Each row of a before or after table is a point. The points were changed in one or more steps. Then noise was added and the rows were shuffled. The steps act on columns, c1 being the first. Name the steps. A step turns or swaps two columns, mirrors them in a line or flattens them onto one, adds a multiple of one to another, or multiplies or shifts one. Angles are multiples of 10 degrees, from the lower column toward the higher: turns from -170 to 170, lines from 10 to 170 but not 90. Use the fewest steps. Two steps may share a column if one is a turn and the other turns, adds or multiplies; they go together, in the order done. Otherwise the lowest column goes first.
In the rows, 128 means zero.

Before:
[[120 101 127]
 [103  90 140]
 [124 131 157]
 [ 99  65 129]
 [115 141 161]
 [111  89 123]
 [111 182 142]
 [115  78 122]
 [119 149 160]
 [ 96 154 150]
 [130 155 144]]
After (11 x 3):
[[149  82 121]
 [ 80 159 147]
 [115 150 147]
 [133  84 143]
 [108 137 171]
 [ 87 129 158]
 [138 100 127]
 [142  90 120]
 [123 129 167]
 [108 131 172]
 [145  63 131]]
Steps: turn c1 and c2 by 40 degrees; multiply c3 by 1.3

Before, 11 rows:
[[146 102 108 110  87 169]
 [117  98  81 106 155 124]
 [ 90  81 109 110 133 191]
 [123 161 166 142 133 132]
 [163 140 120 144 110 183]
 [120 140 171  98 121 125]
 [128 125  97 125 101 135]
 [ 79 127  96 107 142 173]
 [152  98 153 123  92 193]
 [146 150 175  90 108 161]
 [139 115 152 123 160 105]]
After:
[[111  98 152 123  92 177]
 [125 125  98 125 100 133]
 [116 102 107 111  87 159]
 [103  82 109 110 132 195]
 [119 150 174  90 108 152]
 [128  97  80 107 155 127]
 [127 160 166 142 133 133]
 [128 141 171  98 121 127]
 [136 115 151 123 161 104]
 [108 127  96 108 143 183]
 [114 140 120 143 110 165]]
Steps: flatten c1 and c6 onto the line at 110 degrees

Before (8 x 8):
[[124  92 125 113 164 126 144 128]
 [174 132  94 172  73 171 137 168]
 [139 116  88 198  97 186 155 152]
 [113 128 140 146 128 142 123 122]
 [148  92 156 135 153 138 133  94]
 [126 102 170 134 140 108 165 114]
 [140 125 104 143  87 183 160 128]
 [125  85 131 139 114 112 134 100]]
After:
[[176 136 108 188  74 104 126 169]
 [140 135  90 212  96  95  97 150]
 [127  99 123 126 113 146  96 102]
 [114 123 102 133 131 119 130 123]
 [137 145 119 170  90  81 102 128]
 [124 113 142 121 164 125  89 126]
 [126 132 105  97 140 150  83 110]
 [147 101 104 114 156 123 104  94]]
Steps: mirror c2 and c7 in the line at 20 degrees; turn c4 and c6 by 160 degrees; turn c3 and c4 by -130 degrees

Before:
[[119 152  94 141 130 125 100 134 122 167 138]
 [157 105 102 180 161 169  77 124 136 119 136]
 [180 115 113 140 143  91  88 165 113 112 160]
 [149 134 152 162 148 131  98 114  97 134 133]
 [150 107 107 155 151 145 156 141 141 125 122]
 [143  97 171 123 122 111 108 120 132 115 120]
 [147 150 120 135 140 146 131 174 150 111 134]
 [122 147 136 127 131 158 118  95 126  98 146]
 [122 135 130 168 122 117 136 118 101 114 122]
 [138 126 178 120 151 110 157 140 145 124 160]
 [134  92 124 146 174 116  84 111 117 102  88]
 [177  97 137 145 161 150  91 122  85 116 134]
 [ 80 123 160 136 135 146 146 127 119 130 139]]
After, 13 rows:
[[142 105 106 178 211 228  76 153 147 127 135]
 [120 153  93 141 131 182  99 124 105 161 137]
 [157 147 137 128 136 217 113 110 134  97 145]
 [143 134 149 163 176 190  95 142  51 110 133]
 [112 116 113 139 167 149  88 191  97 103 159]
 [141  97 169 123 110 173 106 136 142 119 124]
 [ 92 150 120 135 158 206 130 162 184 130 137]
 [149  97 136 144 213 211  90 169  31  84 137]
 [147  91 127 149 245 174  82 128 111  96  89]
 [136 136 126 166 109 177 139 119  69  93 121]
 [127 110 111 156 186 205 156 152 162 137 122]
 [120 125 177 119 185 168 158 142 171 141 162]
 [111 124 158 138 146 204 144  86 106 124 140]]
Steps: turn c1 and c8 by 70 degrees; multiply c5 by 2.5; shift c6 by 60; multiply c9 by 2.5; turn c9 and c10 by 20 degrees

Before (8 x 12):
[[135 161 112  99 107 167 140  92 132  91 132 153]
 [ 94 108 154 134 137 152 125 138 139 156 138 105]
 [132 154  86 167 136 105 113  95 107 169 133 155]
 [ 80 103 121 139 149 134 114 120  97 143 121 117]
 [166 136  72 140 137 105 102 133 144 117 165 140]
 [ 84 108 140 151 114 115  96  99 115 155  87 117]
 [149 108 132  92 167 134 136 116 164 110 165 136]
 [ 86 104 164 143 103 136 111  96  79 155 123 113]]
After, 8 rows:
[[132 163  98  98 104 175  92 143 133 164 134 128]
 [134 155  48 164 142  97 112 159 109  85 132 132]
 [ 86 106 154 152 115 110 128 173 115  96  85  97]
 [ 87 105 198 145 102 138 120 160  79 100 123  90]
 [167 136  16 137 136  98 149 145 144 140 161 145]
 [ 94 106 180 135 137 161 140 127 142 101 136 112]
 [147 106 135  90 165 136 113 129 166 147 163 126]
 [ 80 104 111 141 148 137 131 145  99 114 123 111]]
Steps: multiply c3 by 2; multiply c6 by 1.3; add 0.7 times c8 to c12; turn c7 and c8 by -130 degrees; multiply c10 by -1

Before (8 x 18):
[[ 94 109 113 106  97 177 155 138 146 128 148  75 149 121 141 158 145 169]
 [ 92 138 131  94 128 133 137 117  87 166  96  66 106  85 123 156 138 144]
 [ 89 120 178 136 102 187  91 134 126 124 120  92 148 126  79  83 126 119]
 [100 106 149 158 115 132 115 126 123 113  82 120  76 105 105  83 172 128]
 [144 120 109 104  92 134 136 158 139 144 114 109  98 130  83 109 156 145]
 [167 121 133 124 178 115 109 189 110 107 122 131 119 171 142  97 140 192]
 [152 144 160 169 138 159 132 126 116 137 166  79 109 134 147 169 111 154]
 [145  97 157 168 115 167 108 162 150 112 163 101 128 168  76 163 174 106]]
After, 8 rows:
[[101 103 129 114 113 131 115 125 123 152  83 120  78 106 104 129  74 127]
 [143  98 126 105 114 166 106 161 150 162 164 103 125 169  76 128  96 106]
 [ 92 108 135 157  98 176 158 140 147 114 145  74 149 120 143 128 126 172]
 [ 90 120 105 118 103 186  89 135 126 174 118  90 148 124  78 128 133 118]
 [ 90 138  94 162 130 134 140 118  88 112  95  66 105  84 123 128 124 147]
 [169 121 145 136 178 115 110 185 110 141 121 130 120 170 141 129 158 193]
 [145 119 123 160  92 133 136 158 142 103 115 109  96 130  83 128 130 145]
 [151 143 104  83 139 158 130 127 118 149 166  79 108 133 149 129 129 154]]
Steps: turn c3 and c10 by 120 degrees; turn c4 and c17 by -160 degrees; add 0.7 times c8 to c17; multiply c16 by 0

Before (12 x 24):
[[128 168 125 122 111 119 134 125 144 112 128 123 132 144 156 133 128 112
  141 156 135 210 105 151]
 [157 124  97 146  99 130 186 115  74 119 119 127 131 121 130 100 117  86
  126 127 151 124 116 109]
 [141 123 101 108  99  95 187 115 134 127 120 122 148  98 142 134 164 144
  120 121 148 146 124 134]
 [142 132 102 138 140  94 151 111 154 113 129 142 143 114 159 139 154 129
  129 109 100 129 247 123]
 [139 120 110 101 150 129 139 124 131 110 106 145 137 139 151 134 144 149
  103 115 153 114 110 107]
 [198 142 100 106 112 130 130 156 135 126 127 114 131 136 156 143 136 147
  102 164 122 178 137 114]
 [125 139 155 165 157 112 126 117  98 112 117 128 143 124 159 130 128 157
  122 104 165 137 130 142]
 [139 169 130 113 113 118 124 139 152 109  94 135 175 148  47 138 162 126
  126 131 162 100 144 108]
 [136 139 148 106 104 123 121 121 153 143  92 130 155  81 154 144 131 143
  127 144 150 175 127 102]
 [140 123 125 168 121 109 161 118 151 118 106 120 161 105 151 144 126 139
  121 112 149 101 108 145]
 [128 138 156 249 135 116 138 117 154 150 117 134 130 150 109 137 113 151
  132 118 122 116 147 103]
 [151 128 109 101 106 126 215 128 157 120 112 113 134 103 128 116 114 139
  130 131 157 111 122 101]]
After, 12 rows:
[[130 168 112 123 110 119 134 126 145 114 206 123 133 128 157 135 128 112
  140 156 139 156 112 151]
 [141 120 115 103 150 129 139 123 132 112 106 145 136 112 150 137 144 149
  103 113 150 144 126 107]
 [140 122 151 168 121 110 161 119 152 118  96 120 161 120 150 153 127 140
  121 111 149 140 121 144]
 [127 139 111 249 134 116 138 117 153 151 113 135 130 159 108 142 113 150
  131 118 118 135 141 104]
 [152 127 149 101 105 125 216 126 157 120 107 113 135 106 128 110 114 138
  130 130 147 137 138 100]
 [141 133 137 138 140  93 150 111 153 114 129 142 144  99 161 145 153 130
  130 109  70 126 216 122]
 [134 140 177 107 103 124 121 122 153 144 160 131 156 140 154 157 131 144
  128 144 141 178 136 102]
 [123 139 136 163 158 111 125 117  99 112 132 129 143 154 158 132 130 156
  121 105 150 141 149 142]
 [156 125 129 146  99 130 186 114  74 118 121 127 131  96 129  83 117  87
  128 128 146 134 129 108]
 [139 169 107 112 113 117 124 140 153 110  88 136 175 135  47 144 162 126
  125 132 144 150 159 108]
 [199 142 115 105 113 131 130 155 133 127 175 115 132 100 156 153 136 148
  104 163 123 147 133 113]
 [141 121 154 108  99  94 187 114 135 125 140 122 148  98 144 137 163 144
  120 121 142 142 135 134]]
Steps: turn c3 and c14 by 80 degrees; turn c11 and c22 by -70 degrees; multiply c16 by 1.6; turn c21 and c23 by 30 degrees; multiply c21 by 0.7

Before:
[[114  87 120 109 104  65 117 117  97 118 115 143  83  79 130 126 111 100
  104 100 104 116  97 172 149  89 120 135 139  69 135 162]
 [121 156 147 155 130 174 116 159 149 125  84 132  68 106  93 146 100 145
  112  92 118 116 120  89  93 126 126 130 128  75 130 104]
 [150 100 116 145 160 103 130 111 118 124 151 157 202 161 128 168 153 106
  121 142  73 141  97 107 134 119 108  78 133 158 103 101]
 [149  85 119 123  75  83 142 104  90 124  92 139 120 106 120 152 155 125
  100 108 122 131 120 187 140 122  91 149 165  85 100 167]
 [125  88 135 136 137  88  86  86 131 120 145 145 147 147 103 129 140 135
   86 147 102 156 137 112 131 120 127 119 108 141 103 124]
 [136  88 106 119 116  68 136 123 105 111 109 172 112  31 123 108 142 155
  115  89 124 100  99 192 106 142  95 164 145  92 115 177]
 [133  94 123 147 131 103 141 126 152 149 148 149 189 144 143 145 135 122
  121 123 163 122 107  91 108 129 153 128 107 145  98 112]
 [ 88 175 154 122 164 138 138 170 164 159  99 158  78 101  75 119 112  80
  142 148 110 136 122 121 108 125  94 160 149 115 100 107]
 [170 100  95 156 134  77 115 119 140 152 151 150 165 155  93 155 200 127
   75 113 124 133 120 112 133 130 147  97  76 108 136 147]
 [136 128 138 101 123  70 117  96  90 119 136 143  87  75 100 121 160 133
  132  85 137 127  82 162 152 137 101 171 136  69 102 139]
 [ 98 116  81 121 143  98 117 108 166 135 134 138 165 144 130 164 156 152
   98 134 117 145 128  77 148 124 135  86 126 124 111 102]
 [127 146 124 142 104 165 117 159 152 146  72 170  73 119 160 115  94 123
  140 127  84 140 131 103 131 128  96 157 122  89 144  92]
 [141 104 157  90 122  88 119 112  96 118 103 163 106 100 135 146 153 160
   99 113 122  79 110 174 138 115  92 162 159  52 159 176]
 [ 99 145 158 153 147 168 167 139 172 156  79 170  97  91 112 112 106 100
  133 118  79 143 136 136 117 128 162 161 126  98 104  58]]
After:
[[ 93 131  80 126 143 100 116 149 178 132 143 139 165 147 117 167 159 135
   98 139 119 144 130 151  79 136 138 113 124 125 115 122]
 [135  90 161 115 118  99 127 161  94 120 111 163 110 101 117 144 155 135
   95 111 122  71 110 138 173 165  92 143 162  54 156 143]
 [125  95 130 144 142  90  83 163 123 120 144 150 141 151 107 131 139 121
   90 144 102 161 137 133 118 121 127 119 108 142 102 134]
 [146 113 113 144 158 103 128 134 136 125 150 153 198 163 140 164 156 119
  125 145  72 150  95 139 105 114 106  77 128 156  99 128]
 [124 153 124 127 112 160 115  95 137 149  68 170  75 118 163 118  93 132
  144 130  82 134 131 130 104 127  96 166 122  93 144 118]
 [172 103  99 147 134  77 113 126 164 152 158 147 167 152  94 158 201 121
   71 108 126 131 118 133 113 103 141 112  82 106 145 131]
 [ 88 180 158 116 166 137 139  91 132 159 101 161  81 101 106 122 114 102
  139 152 110 135 119 108 121 152  95 172 148 121  99 110]
 [128 123 139 111 126  72 118 166  99 116 139 142  90  74 101 123 160 124
  136  84 138 131  83 159 167 130 102 163 140  67 106 129]
 [145  77 116 140  75  84 139 156  95 123  97 139 116 103 123 149 155 125
  101 104 122 128 120 140 191 126  95 138 161  83  98 143]
 [104 164 156 137 146 163 162 105 153 164  78 171  98  91 130 116 105 113
  133 117  81 143 136 121 136 113 165 179 124  97  97 114]
 [139  80 111 116 112  65 134 137 112 120 111 165 112  25 109 104 143 135
  112  91 125  99 107 109 195 125  99 164 149  98 114 149]
 [128 160 149 141 133 174 115  87 170 121  88 135  69 108  89 148 100 128
  109  83 114 121 123  94  87 121 125 149 120  77 125 113]
 [133 105 124 138 131 106 140 126 150 150 150 148 186 143 144 145 134 122
  116 124 166 123 103 108  90 111 157 140 109 144 107 138]
 [109  86 116 144 109  64 118 143 117 111 117 145  79  75 149 126 112 120
  102  99 106 117 104 153 175 163 123 124 137  61 134 144]]
Steps: flatten c2 and c32 onto the line at 160 degrees; turn c4 and c8 by -160 degrees; turn c4 and c26 by 130 degrees; add -0.7 times c20 to c9; turn c9 and c28 by 30 degrees; turn c15 and c18 by 30 degrees; multiply c18 by 0.4; swap c24 and c25
